Every row gives one point. Each copy is the shape, with its points in the same order, turned, moved and blurred by noise. Some copies are also mirrored. Which?

Shape:
[[-16 -12 -25]
 [ 47 -16 -24]
 [  1   2  38]
 [-51  46  63]
 [ 36 -34  11]
 [-50  -3  19]
 [ 17   0 -42]
 [ -7   9  31]]
Copy 1:
[[  2   0 -20]
 [ -7 -63 -29]
 [-13 -20  38]
 [-36  29  86]
 [ 13 -56   7]
 [  3  30  32]
 [-19 -24 -38]
 [-16 -12  37]]
Copy 1 is: mirrored
Copy 2 (8 x 3):
[[ 10  26  20]
 [ 43   6 -30]
 [  3 -42  21]
 [-59 -52  55]
 [ 54 -23  -2]
 [-14  -6  60]
 [ 15  30 -17]
 [ -5 -32  23]]
Copy 2 is: mirrored
Copy 3, 8 rows:
[[  5 -25 -30]
 [ 49  18 -16]
 [-27  19   9]
 [-95  17 -11]
 [ 29  13  19]
 [-47 -28  -9]
 [ 31  -2 -45]
 [-31  14  -2]]
Copy 3 is: only turned
Copy 4:
[[  6 -20  -5]
 [ 14  32 -46]
 [-53  13  -9]
 [-88  -1  55]
 [-21  15 -56]
 [-43 -36  18]
 [ 30  13 -11]
 [-49   8   2]]
Copy 4 is: mirrored

Shape, 10 rows:
[[  5 -61 -10  40]
 [  2 -44 -11  40]
 [ 23   7 -46  12]
 [  5 -17  27  17]
 [ 24  -1  56 -25]
 [ 54 -19 -44 -35]
 [-41 -22  25 -45]
 [ -1  63  14  83]
 [ -3  29  46 -16]
 [ -9  -3  27   8]]
Copy 1 (10 x 4):
[[  3  33  71 -35]
 [ 13  29  60 -28]
 [ 23  51  -4  -5]
 [ -4 -10  31 -24]
 [-35 -39  -8 -32]
 [-28  66 -25 -26]
 [-61 -10  32  25]
 [ 95 -33   9   1]
 [-14 -44  -9   3]
 [ -5 -20  28  -7]]
Copy 1 is: mirrored
Copy 2, 10 rows:
[[ 30 -43 -16   1]
 [ 30 -29 -21   5]
 [-29   8 -25   8]
 [ 32 -12  24  24]
 [ 13  -7  75  40]
 [-62 -27   9  10]
 [ 21   2  66 -42]
 [ 40  69 -25  60]
 [ 13  28  67  25]
 [ 26   6  33  15]]
Copy 2 is: mirrored

Shape (9 x 6):
[[ 28  15 -33  17  50  -3]
 [  1  16 -17  20   8  36]
 [ 17 -55  -2   9   7  17]
 [-14 -38  44 -83   8  32]
 [ 13  31 -34  22  21 -37]
 [-64 -33  63 -42  28  24]
 [ 13 -37  31  14  -8  -4]
 [ 13  30  -8  55 -20   1]
 [ 44 -22  46   6  29   1]]
Copy 1 (9 x 6):
[[-15  55 -24  23 -27  47]
 [  5  47  11 -30 -23  31]
 [ -6 -16 -21 -30 -27  62]
 [ 25 -37 -39 -48 -95 -16]
 [  1  48 -14  37   9  21]
 [-28 -27 -37 -70 -59 -43]
 [-13 -35   3 -16 -19  33]
 [ -1  36  43   1  17  30]
 [-36 -22   6  11 -56  40]]
Copy 1 is: mirrored
Copy 2, 9 rows:
[[ -5  50  31  51 -28  27]
 [ 10  14  32  12   9  25]
 [-13 -22  59  41 -11 -27]
 [-13 -36  22 -48 -75 -37]
 [ -8  43 -17  59  -5  15]
 [ 13   9  30 -60 -36 -72]
 [ 21 -21  29  40 -17 -41]
 [ 37   8  -2  54  30  20]
 [ 36   1  49  41 -58 -23]]
Copy 2 is: mirrored

Shape:
[[ -9  44 -18 -13  -6  36 -28 -16]
 [-30  28 -10  11  29 -24 -61 -17]
 [-27 -31  27 -21 -26   5 -18 -11]
 [-29  14  55  37  50  16  47  18]
 [-17 -37   0 -39 -18  46 -15 -20]
 [  2  19 -36 -31  53 -64   6  28]
 [-56 -20 -25  15  16   2   5   4]
 [ 36 -18  27 -22  23  53  12 -47]
 [ 23   4  12  62  32  19  63  13]
 [ -7  -2   7 -22  18  33 -29  43]
 [ -2 -55 -22 -11 -10  55  11  -3]]
Copy 1, 11 rows:
[[-43 -28   9  15   3 -30 -27 -18]
 [ -1  12  55  12   2 -31 -13  16]
 [-47  -3  23  36  10  49 -31  18]
 [ 29  36 -24  57  73  -4 -57   7]
 [-74 -22   9  45  30  38   0   0]
 [ 41  39  22   3 -11  15  24 -49]
 [-19  18  28  -6  65  20  -7   6]
 [-26 -43 -22  95  26   0   8   4]
 [ 47 -12 -53  35  83  -6 -27   6]
 [-41  40 -23  23   9   2  -5  -5]
 [-57 -22 -25  27  62  40  21   9]]
Copy 1 is: mirrored
Copy 2:
[[ 15   2   9  34  32  21 -10 -35]
 [-33 -12  23  78  -1 -13  -2 -28]
 [-21 -10 -16  -8  -6 -34  29  -2]
 [-43  45  61 -28 -57  14 -10 -22]
 [ 23  -5 -12 -17  18 -38   7   5]
 [-13  28 -27  86 -74  23 -22   1]
 [-15  17  35  29 -19  -3  15  39]
 [  5  38  -8 -33   9 -43 -50 -29]
 [-55  63  34 -26 -25  34 -51  13]
 [ 17 -34   9   6 -29   9 -25 -12]
 [ 20   7  -5 -25  10 -20 -19  44]]
Copy 2 is: mirrored
Copy 3:
[[-17 -18 -52 -43  18  30   5  -3]
 [ 19 -30  -4 -37  14  41  61   5]
 [  0 -30   0  24  -9  59 -17 -12]
 [-52  43  39 -26 -55  27  10  22]
 [-18 -42 -20   7  11  62 -47  14]
 [  9  14  36  -2  59 -30  37  24]
 [  1  22  -5   7   7  59  12  46]
 [-28 -27  22 -57  -1  37 -72  -2]
 [ -2  68  23 -47 -49   4 -32  29]
 [-23 -40 -17   1 -13  -3  -2  38]
 [  0 -13 -19   1   1  51 -69  45]]
Copy 3 is: mirrored

Shape, 14 rows:
[[ -4   7 -36 -25  -3  -7 -81 -10 -15]
 [-17   8 -60  27 -22   0 -45  11 -13]
 [ 39  -1  53  28 -31 -29  19  12  48]
 [-28  50 -44 -38  -3  27   7  62 -36]
 [-54   5 -54 -12  64  40   1  75 -41]
 [  5 -15 -14  15 -41 -47 -40 -37  -5]
 [ 55  43  46  17  10 -11   9 -12   9]
 [ -1  15 -13  -5 -32 -25 -69  -9  17]
 [ 56   1  29   5 -28  33   8 -20  32]
 [-31  39  68  -3  20  39 -46  38  14]
 [ -7  31  29  -6 -16  34 -29  26 -17]
 [ 62  47  45  25 -14  34 -28  42  -1]
 [ 42 -27  42  36 -22 -16  57  -9 -30]
 [ -9  55  30  27   4  35  -8  -2   6]]
Copy 1, 14 rows:
[[  9   7 -57  -4  -7 -22 -33  38  16]
 [ 39  -7 -38  35 -10  15 -31  51   0]
 [ 29  48  60  16   6  23  19 -49   9]
 [ 62 -51 -13 -52  34  11   4  59 -34]
 [ 20 -53 -45 -16  16  22  57  86 -63]
 [ 15   3  -4  24 -38  -4 -35  -6  45]
 [ -3  35  71   3  26 -15 -10  -4  -4]
 [ 25  27 -29   0  -7  -2 -38  11  43]
 [ 12  27  20  24  46  -7 -20 -58 -23]
 [  7  33 -13 -19  77   3  55  27  34]
 [ 33  -1  -6  -4  60 -14  16  19  12]
 [ 57  54  32   9  66 -36   9   8 -18]
 [ 22 -21  77  44  -8 -27  27 -46  -8]
 [  0   9  26   7  76  12   9  28  16]]
Copy 1 is: only turned
Copy 2 (14 x 9):
[[ 31  -3  52 -15 -17  24  19  41 -43]
 [-12 -25   7 -21 -25  36  29  13  -6]
 [ 16   9 -27  21  72  -8  -9 -68 -31]
 [  8 -37  19  26   6  36  17  49  67]
 [ -2 -27 -17  -5 -21  12 -30  85  62]
 [ 33  -1  13 -18  -9  -7  42 -39 -37]
 [ -9  35   2  28  95 -15   7 -13 -26]
 [ 29 -23  37  -1  15  21  26  -1 -50]
 [ -7  35  21   4  56  32 -26 -60 -20]
 [-11 -50  19  41  44  -7 -60  46 -36]
 [-28 -31  22  47  21   4 -27  11 -10]
 [-44   8  -2  71  63  50 -16  -3 -18]
 [-18  51 -31  28  27 -27   7 -70  22]
 [-50 -18  15   9  58  -1 -21   9 -12]]
Copy 2 is: mirrored
Copy 3, 14 rows:
[[-79   3   3 -26  -9  -7 -31 -21 -43]
 [-63 -12  19  -8  28  19 -22  26 -19]
 [ 74  22  31  12  27 -30  -6  -9 -24]
 [-55  16 -38  34 -33  -4 -39  66  12]
 [-47 -12 -67  14 -41  72 -58  53  10]
 [-31 -26  32 -16  36 -22  15 -28 -36]
 [ 36  68   5  13   0 -10  25  -8 -42]
 [-41  -3  32 -29   9 -34 -26  -9 -49]
 [ 29  67  19 -12  28 -22  -5 -26  15]
 [ 22  38  14 -42 -81   7 -34  30 -25]
 [-13  32  21  -8 -47  -4 -15  21   1]
 [ 14  87  52  24 -26   6 -23  11 -21]
 [ 48  10  13  45  19   6  50 -28  20]
 [  8  53  11 -30 -20   9  10  44 -15]]
Copy 3 is: only turned
